Each row is a point. Each copy is the shape, with its points in the same order, stretched, turned, moved and blurred by noise. Say if it was mirrored as well.
In the rows, zero is written as 128.

Shape, 7 rows:
[[174 164]
 [ 64 135]
 [138 127]
 [ 73 124]
 [105 165]
 [156 191]
 [184 138]]
Copy 1 (7 x 2):
[[179 149]
 [ 69  89]
 [128 151]
 [ 81 104]
 [134  99]
 [196 119]
 [164 172]]
Copy 1 is: mirrored
Copy 2 (7 x 2):
[[178 169]
 [130  57]
 [123 136]
 [111  70]
 [177  97]
 [214 148]
 [142 191]]
Copy 2 is: mirrored

Shape:
[[ 43 147]
 [148 121]
 [ 85 120]
 [153 122]
 [144 144]]
Copy 1 (5 x 2):
[[ 29  87]
 [164 144]
 [ 94  99]
 [161 153]
 [131 161]]
Copy 1 is: only turned
Copy 2, 5 rows:
[[123 247]
 [133 109]
 [111 187]
 [135  94]
 [159 119]]
Copy 2 is: only turned

Shape, 8 rows:
[[153  94 166]
 [125  52 147]
 [ 91 113 134]
 [187  90 174]
 [124 146 139]
 [ 97 123 134]
 [102 178 118]
 [ 96 116  45]]
Copy 1 (8 x 3):
[[121  87  88]
 [131  41 106]
 [ 70  88 139]
 [151  97  78]
 [ 77 138 132]
 [ 73  97 138]
 [ 49 163 161]
 [107 131 202]]
Copy 1 is: mirrored
Copy 2 (8 x 3):
[[195 164 117]
 [212 123 153]
 [143 130 174]
 [215 169  68]
 [124 141 120]
 [132 139 168]
 [ 74 142 148]
 [ 92  12 161]]
Copy 2 is: only turned
Copy 3, 8 rows:
[[ 87 141 170]
 [ 94  88 164]
 [144  99 148]
 [ 63 160 171]
 [137 143 143]
 [144 109 145]
 [172 140 117]
 [179  46  50]]
Copy 3 is: mirrored

Shape:
[[144 136 148]
 [ 74  51 162]
 [103 189 133]
 [134 161 166]
 [106 127  50]
 [180 132 177]
 [114  93 117]]
Copy 1, 7 rows:
[[129 148 147]
 [131 101 224]
 [191 183 102]
 [138 185 143]
 [194  57  70]
 [ 87 167 170]
 [142  90 154]]
Copy 1 is: mirrored
Copy 2, 7 rows:
[[115 163 117]
 [ 28 112  95]
 [169 111  95]
 [140 175  86]
 [107  72 165]
 [115 217 120]
 [ 66 123 137]]
Copy 2 is: only turned
Copy 3 (7 x 3):
[[120 116 157]
 [193 160 174]
 [ 88 173 185]
 [108 125 174]
 [121 204 111]
 [114  72 134]
 [146 156 134]]
Copy 3 is: mirrored

Shape, 9 rows:
[[123 143  88 111]
 [109 150 172 164]
 [179 181 176 109]
 [102 145 126 176]
 [137 117  73  87]
 [146 160 160 160]
 [ 94 106  52  90]
 [ 69 183 103 133]
 [134  96 132  90]]
Copy 1:
[[120 130 158  71]
 [168 149  90 123]
 [157  64  59 105]
 [146 180 110  89]
 [ 90  98 184  76]
 [146 137  58 106]
 [ 87 134 231  69]
 [186 157 163  64]
 [ 92  86 163 129]]
Copy 1 is: only turned
Copy 2, 9 rows:
[[114 120 151  96]
 [241 123  98 147]
 [163  67  30 141]
 [215 148 148 106]
 [ 61 138 180 119]
 [196 124  79 120]
 [ 67 156 233 123]
 [189  82 187  81]
 [104 152 139 184]]
Copy 2 is: only turned
Copy 3, 9 rows:
[[123 110 103 116]
 [161 101 171 162]
 [226 129 146 116]
 [126  75 146 161]
 [101 125  97  87]
 [185  90 158 139]
 [ 59 124  90 110]
 [129  99 102 181]
 [120 144 141  96]]
Copy 3 is: only turned

Shape, 8 rows:
[[120  80 132 205]
 [150 152 150 109]
 [150  72 124 186]
 [ 45  92 143 125]
 [146 163 144 121]
 [105 114 109 127]
 [177 205 103 116]
 [ 97 117 141 172]]
Copy 1 (8 x 4):
[[106 156 193 214]
 [135 116 139  69]
 [ 66 150 188 183]
 [184  88  94 205]
 [141 131 141  72]
 [138 115 110 155]
 [129 179 149  35]
 [146 130 157 184]]
Copy 1 is: mirrored
Copy 2, 8 rows:
[[129 185  55 163]
 [141 126 152 152]
 [ 93 183  97 165]
 [195 180  31  81]
 [148 113 141 158]
 [140 139  89 108]
 [120  62 171 171]
 [167 152  51 150]]
Copy 2 is: only turned

Shape:
[[148 115 147  94 140 124]
 [125 198 128 105 134 125]
 [156 112 122 123 132 136]
 [150 122 127  99  97 134]
 [ 96 115 128 142 115 135]
 [163 102 117 131 121 131]
 [149 103 188 135 122 176]
 [159 111 125  94 133 123]
 [ 93 126 120 120 124 162]
 [ 98 139 141 232 126 132]
 [ 37 120 151 104  95 125]
 [147 107 121 107 133 129]]
Copy 1 (12 x 6):
[[125 122 146 173  96 126]
 [ 91 149  86 185 162 129]
 [129 112 137 142 112 147]
 [106 125 124 157  88 171]
 [118 143 111  97  98 120]
 [142 102 128 134 107 162]
 [150 180 170 103 116 159]
 [122 101 140 172  98 140]
 [ 85 139 144 116 114 121]
 [182 184  67  28 159 109]
 [ 79 184 113 124  61  83]
 [121 100 139 152  95 133]]
Copy 1 is: mirrored
Copy 2, 12 rows:
[[126  80 113  99 137 138]
 [129 107  99 105 129  54]
 [135 114 142 100 144 122]
 [116 133 120  64 136 129]
 [139 167 104 148 140 137]
 [122 125 152  98 145 130]
 [203 122 102 103 175 131]
 [115  88 129  84 130 135]
 [158 148 100 127 118 126]
 [167 206 147 221 183  82]
 [126 174  40 157 128 171]
 [123 104 133  98 130 143]]
Copy 2 is: only turned
Copy 3 (12 x 6):
[[115 130 178 136 114 157]
 [179 176 143  87 174 127]
 [113 130 138 112  95 163]
 [155 140 146 137  81 156]
 [126  95  99 150 124 102]
 [101 123 123 118  76 159]
 [126  62 133 177 131 225]
 [113 136 173 120  92 154]
 [162  76 111 122 132 106]
 [ 83  97  14 159 176 130]
 [173  84 133 208 142  54]
 [113 128 156 121  94 146]]
Copy 3 is: mirrored
Copy 4:
[[ 81  95 117 133 105 107]
 [115 184 128  97  79 111]
 [122 111 107 123 144 118]
 [121 107  88 128  98 132]
 [103 147 131 162 144 155]
 [136  99  99 117 165 122]
 [ 67 136  80 149 176 143]
 [111  77 103 110 109 114]
 [ 89 133 142 132 119 188]
 [133 237 132 190 249 135]
 [ 64 138 147 201  66 185]
 [113  85 117 119 121 130]]
Copy 4 is: mirrored
